Every row gives one point. A path goes straight from each point to the next, and from the last back to the first. The post is the endless flat space through its rows: a point in 2 columns, a line in 3, a plane in 4, and so on, so that a path can go around it. How many times does the path go around the post? Going back the other way cancels.

Post, one row:
[[-0.02  0.97]]
Path (15 x 2):
[[ 0.12 -0.92]
 [ 1.23  0.08]
 [ 2.49  2.49]
 [-0.28  2.90]
 [-2.44  1.62]
 [-2.07 -1.01]
 [ 0.25 -2.07]
 [ 2.86 -0.16]
 [ 1.89  2.82]
 [ 1.09  5.29]
 [ 0.87  2.55]
 [ 2.66  2.23]
 [ 0.20  2.53]
 [-2.04  3.33]
 [-3.33 -0.89]]
Times around: 2

Post (3 x 4):
[[ 0.56 -0.09  0.31 -0.56]
 [ 2.08  2.36  3.92 -0.49]
 [-1.82 -1.72 -2.05  3.11]]
Path (22 x 4):
[[-3.66 -1.25  1.59  0.10]
 [ 1.07 -2.95  2.36 -2.49]
 [ 1.75 -2.85 -1.68  0.14]
 [ 3.71 -0.23 -1.96 -0.14]
 [-0.26  0.87 -0.73  1.16]
 [-2.51 -0.46 -1.75  3.64]
 [ 1.87  2.37  1.33  2.18]
 [ 2.81 -0.76 -1.62  2.49]
 [ 1.68 -2.21  1.50  3.43]
 [-0.54 -2.25  3.20 -0.34]
 [-0.38 -0.25  1.13 -3.82]
 [-2.18  3.69  3.24  2.85]
 [ 2.25  1.68 -1.16 -2.93]
 [ 3.71  0.95 -0.59 -1.84]
 [-0.40  2.51  0.55  3.16]
 [-0.26  2.06  1.93 -1.95]
 [-1.37 -1.24  3.62 -1.59]
 [-0.05 -2.46  1.54  2.69]
 [ 2.10 -1.29 -0.59  1.15]
 [ 3.71  1.58  0.01 -0.50]
 [ 0.80  2.76 -1.64 -4.39]
 [-0.79  0.71 -1.29 -5.25]]
Times around: 1

Post (7 x 8):
[[ 0.30 -0.87  2.54  2.68 -5.15  5.52 -2.48 -1.05]
 [-1.66 -0.28 -0.89 -3.59  3.31  0.99  0.86  0.89]
 [ 0.39 -1.90  4.31  4.08 -2.47  2.22  1.55  2.64]
 [ 0.82  0.44 -0.19 -2.89 -0.68 -1.43  4.85  0.31]
 [ 0.80  1.47  1.03  0.27  1.95 -2.91 -2.09 -3.58]
 [ 1.70  0.82 -4.36 -1.45  1.40 -2.13 -0.89  0.15]
 [-0.62 -1.79  0.10  4.19 -2.40  4.79  1.60 -1.13]]
Path, 27 rows:
[[-0.44 -2.91 -1.52  0.97 -0.46  2.29  0.36  3.64]
 [-1.52 -0.43  1.51  1.50 -3.28  0.86 -1.26 -1.63]
 [-0.79  4.15 -1.54  1.93 -0.38 -0.85  2.12 -4.09]
 [ 1.33  2.22  1.45  0.77 -1.79  2.22  0.32  0.67]
 [ 2.15 -0.38 -0.06 -0.70 -0.02  2.25  1.82  1.48]
 [ 2.80 -1.85  2.04  1.94 -0.29  2.38  1.57  2.43]
 [ 2.34  2.54  0.31 -1.28  1.09  3.98  1.15 -3.18]
 [ 0.86  3.36 -1.40  0.82 -0.85  0.53 -2.82  2.02]
 [-3.81  0.95  3.64  0.27 -2.24  2.70  0.01 -0.68]
 [-2.75 -0.98  1.01  0.74 -4.13  4.14 -1.13  1.02]
 [ 1.03  4.29  0.68  2.52 -3.57 -0.02 -0.41 -0.33]
 [ 2.23  1.93 -0.53 -1.59 -1.66  1.93  1.68  1.72]
 [ 3.06 -0.59 -1.28  1.18  0.17  2.58  1.07 -0.61]
 [ 1.06  0.61 -1.67  3.44 -1.87  2.69  6.67 -2.91]
 [-2.30  0.03  4.17 -0.67 -0.47  3.26  2.28  0.54]
 [-3.41 -0.69 -1.12 -0.72 -0.71 -0.07  1.51  2.43]
 [-0.32 -1.61 -3.12  0.51 -2.89 -1.82 -0.14 -1.62]
 [ 1.31 -2.34 -0.17 -1.42 -2.87  3.38  0.37 -0.90]
 [-0.26 -2.39 -1.63 -0.85  2.22  4.79  1.02  0.63]
 [ 1.94  1.74  2.78 -0.29 -2.00  3.18 -1.54 -1.85]
 [-0.75  1.04 -0.26  2.74 -0.34  3.02  1.11  2.48]
 [ 2.21  0.26 -3.57  3.39  1.65  0.52 -0.61  1.46]
 [ 0.48 -1.71  0.32  2.39 -0.13  3.92  0.72  1.46]
 [ 0.96 -2.85  0.99 -0.15  0.85  2.90 -0.60 -1.89]
 [ 2.71  1.23  0.61 -2.60  1.79  1.69  1.95  0.03]
 [ 3.27 -0.80  0.63 -0.33  3.50  0.09  0.30 -3.49]
 [ 0.75 -4.21 -1.55  1.41 -0.41  4.86 -1.07 -1.40]]
Times around: 0
